Rows are points. To make a cloud, some directions were put in groups of two or more. Within a group, all points are equally far from the middle, so they leave a hole (a ring in 2 directions, a hollow ball in 3). The other directions are filled evenly. Then the cloud was stretched, turned, moved and blurred a little. Count the holes, and give their numbers of directions, smallest first.

Cloud (14 x 2):
[[-18 -13]
 [ 38  49]
 [ 14   4]
 [ 52  14]
 [-14 -43]
 [ 48  16]
 [ 12  40]
 [-11 -11]
 [ 24  13]
 [ 27 -26]
 [-49  17]
 [-14  33]
 [ -7   6]
 [-49  14]]
Holes: 0

Cloud (22 x 3):
[[ 18  53  12]
 [-52  -9 -22]
 [ -5  28  23]
 [  7  46 -13]
 [-22 -31  31]
 [  7 -46  28]
 [ 54  38  -3]
 [ 27 -28 -21]
 [ 23  33  15]
 [ 14 -31  -7]
 [ -1  50   4]
 [ -2 -48  37]
 [-24  15  -2]
 [ 11 -39 -33]
 [-38  10 -31]
 [-34  17  36]
 [-10  14  25]
 [-29 -15  40]
 [  6  49  41]
 [-15   2  37]
 [  4  21  25]
 [ -3  49  37]]
Holes: 0

Cloud, 21 rows:
[[  1  36 -35]
 [ -7  30  -7]
 [ 23 -11  21]
 [ 41  17  -8]
 [ -8  32  11]
 [ 17 -37 -53]
 [-34   6  30]
 [ 31   1  21]
 [ 13   8  27]
 [ 26  19  25]
 [  6  48 -30]
 [ 32 -17  60]
 [ -3  17   3]
 [ 19 -11   7]
 [ 12  -5  40]
 [ -2  28  26]
 [-24  11  -6]
 [ -2  14  53]
 [-46  20 -55]
 [  7   0 -22]
 [-48 -12  -3]]
Holes: 0

Cloud:
[[ -2 -10 -55  15]
 [ 19  41  29   4]
 [  7  35 -45  -7]
 [  2 -15   7  50]
 [ 14 -11   6  50]
 [-43  39 -10  -8]
 [-59  13  -4  -1]
 [-42 -22 -44  21]
 [ -1 -14  35 -17]
 [-22  11 -27  59]
 [-50 -13 -19  40]
 [-26  36  22   5]
 [ 54  18   6  19]
 [-46  34  -4  -5]
 [ 38   8   6  44]
 [ -1 -36  22  11]
 [-10  21 -25 -46]
 [-20  14 -45  46]
 [  2 -28  14  36]
 [-52 -24 -32 -17]
 [  6 -20  29 -30]
 [-16  56   5  16]
 [ 12 -40  13  17]
 [ 35  23 -30 -24]
 [ -1 -22  -1 -54]
 [ 15 -15 -50   6]
 [-44  -8  16  19]]
Holes: 2 (2, 2)

Cloud (48 x 6):
[[  9  10 -12  33 -10 -59]
 [-11  11  52   1   4  21]
 [ 21  54 -17  10 -26 -31]
 [-29 -29 -21 -15  -2  -6]
 [-38  12   3   9  27  14]
 [-15 -25  28 -31  13  -8]
 [-37   6   8  33   1 -37]
 [  4  17  42   3 -17 -46]
 [ 41  20   2 -17  27  -4]
 [-12 -21 -17  48 -10 -11]
 [ 56  29  19   9 -12   0]
 [ 25   7  37  25 -28  20]
 [-13 -19 -36  21 -31  21]
 [ -8  40 -17  29 -21  35]
 [-17 -11 -13 -13  32  -1]
 [-20   3  27  -9 -38  33]
 [-19 -31   1  24  12  16]
 [-12  22 -36  24  -9  38]
 [ 14  -7 -43 -11  -2  27]
 [-21  -3 -30 -27 -31  -7]
 [-38  21 -15   1 -30  27]
 [ 10  25  32 -14 -31  34]
 [-24  21  30  25  -6  27]
 [ 22  -2 -13  30  33 -11]
 [ 33  -4  -6  -5 -58  -4]
 [-31 -13  -2   3  15  31]
 [ -8  10  -1  -1 -55 -33]
 [ 16  37 -28 -23 -23 -26]
 [-10  10 -10   2 -23 -60]
 [-16 -22 -13  -4  25  17]
 [ 39  45 -34  23 -11 -15]
 [ 25   9 -21  42 -45 -17]
 [ 27 -14   5  10  35 -11]
 [ -4 -11  13 -39 -38   9]
 [  4 -37 -16  11 -33  23]
 [ 20  23  27  -2 -51   9]
 [ 18  38  20  37 -32  -5]
 [  2  14  17  44 -16  29]
 [ 19  37 -52  26 -17   5]
 [ 23  51 -25 -15 -25  14]
 [ -3  -1  18 -48   0  13]
 [-19 -13   6  -6  10 -51]
 [-20 -38  37  -2   1 -15]
 [-31 -13  14  24 -44 -11]
 [-21 -35  12   4 -39 -24]
 [ -6  36 -43  20  -3 -34]
 [ 13   8 -49  -3 -44  -1]
 [  2   3  -3 -30 -38 -35]]
Holes: 1 (6)
